Each row is a point. The last column is the point's height on a tilted bowl or saddle (a function of degree 2), plus a little noise. Count its main directions that bend up, bend down and stay straight.

Points (15 x 4):
[[ 28  25 -17   5]
 [ -1  12 -15   7]
 [ 24  15 -15   2]
 [-29   7   1 -10]
 [ 60  15  31 -60]
 [  5 -44  13  21]
 [ -1   8 -23   5]
 [-37 -49   7  -5]
 [ 32  56  12  -9]
 [ 23  -4   9  -2]
 [-22  20  29 -19]
 [ -4  -7 -34  -7]
 [  1 -35 -14  -1]
 [  7   8 -26   5]
 [ -7 -39  -5   5]]
Directions: 1 up, 2 down, 0 straight

Points:
[[ -5  13   5  30  18]
 [ 17 -17  24  37  32]
 [-41 -11  13  -6  44]
 [ -9  14  -2  -6  23]
 [-16 -29  33 -20  36]
 [-30  16 -19   7  36]
 [  6   1 -33  28  16]
 [-12 -43   8   7  37]
 [  8  -4  26 -12  22]
 [ -8  12  56  -9  42]
 [ 33 -11 -10 -33  41]
 [ 51  -7   6 -13  42]
 [ 54  -5  18 -37  51]
 [ 24 -16  -7  23  18]
 [ -2  21  23  26  27]
 [ 24   5 -48 -11  54]
 [  0  -3 -25  24  16]
 [-39   6 -15  17  39]
 [ 12 -16  -4  60  18]
 [-33  49  -6  41  47]
 [-13 -29   2 -13  30]
 [-19   2  -1  22  22]]
Directions: 3 up, 0 down, 1 straight

Points (49 x 7):
[[ 25 -14 -16 -23  18 -34 -17]
 [-16  10 -22  11 -23  17   5]
 [ -4 -23  38 -45   3  19 -29]
 [-12  15  -6  27  16 -18   5]
 [-13 -10   4  11  30   5  21]
 [ -1  -5 -37 -15 -16  11  23]
 [-10   3   6  26  11 -23   8]
 [ -7 -10   6 -30 -37   1   2]
 [  2 -29  15  19  30  11  21]
 [-24  -5 -12  -1  -6  16  17]
 [-36 -20  -9 -22 -50  13 -22]
 [ -2   3   9 -38  -6 -16  14]
 [ -8  23  -7  10 -17 -18 -10]
 [ 44  38   2  -5 -28   3  29]
 [ 25  16  -2 -12  25  35   6]
 [-18 -43  -6  -2  -1   8   3]
 [-12  10  24 -17 -25  13   4]
 [ -8  38 -34 -38  -4 -17  11]
 [ 22   9   5   9  17 -13   7]
 [-52  28  -7 -13  -3   5  52]
 [  2 -17 -28  14   0 -21  -6]
 [-39 -16 -12  -6   8  14  32]
 [-25 -22 -14   4  13  17  29]
 [ 24   5 -14 -16  14   1   7]
 [ 22  27   4  -1  19 -10  -2]
 [ 27  24  23  14  18 -12  16]
 [  1 -35 -50   9 -32  15  10]
 [  1  11  20  15 -40   4 -11]
 [-22   6   0  15 -21  -7  -6]
 [-16   7  36   7 -25  -1   4]
 [ -9 -28  21  49   1 -32  20]
 [ 28 -20   9  -6 -19  38  -3]
 [  3  60  10  14  12 -10   4]
 [ 16 -26  -6 -29 -19  -6  10]
 [ 10 -13  -4 -13  -3 -20   2]
 [-19  -2  24  15  -5  -5  11]
 [ 11 -11  38 -12   7  28 -18]
 [-25 -11  30  15   8  -5  19]
 [  8  11   9  -1  25  39   6]
 [  8  10  -4  58  -7 -37 -21]
 [ 21 -33 -12   7   1   8  21]
 [ 30  19  15  -6 -54 -17  18]
 [-43  37 -23   6   4  25  60]
 [  0  -7  19  -9  -2   7   4]
 [ -3  25  13  20  18 -29   4]
 [-17  19 -12   2  -6  -6   7]
 [ 19  28  22   0 -30  -3  18]
 [ 22 -39   9  -2 -10 -10  11]
 [ 24  -3   2 -30 -16  -6  17]]
Directions: 3 up, 2 down, 1 straight
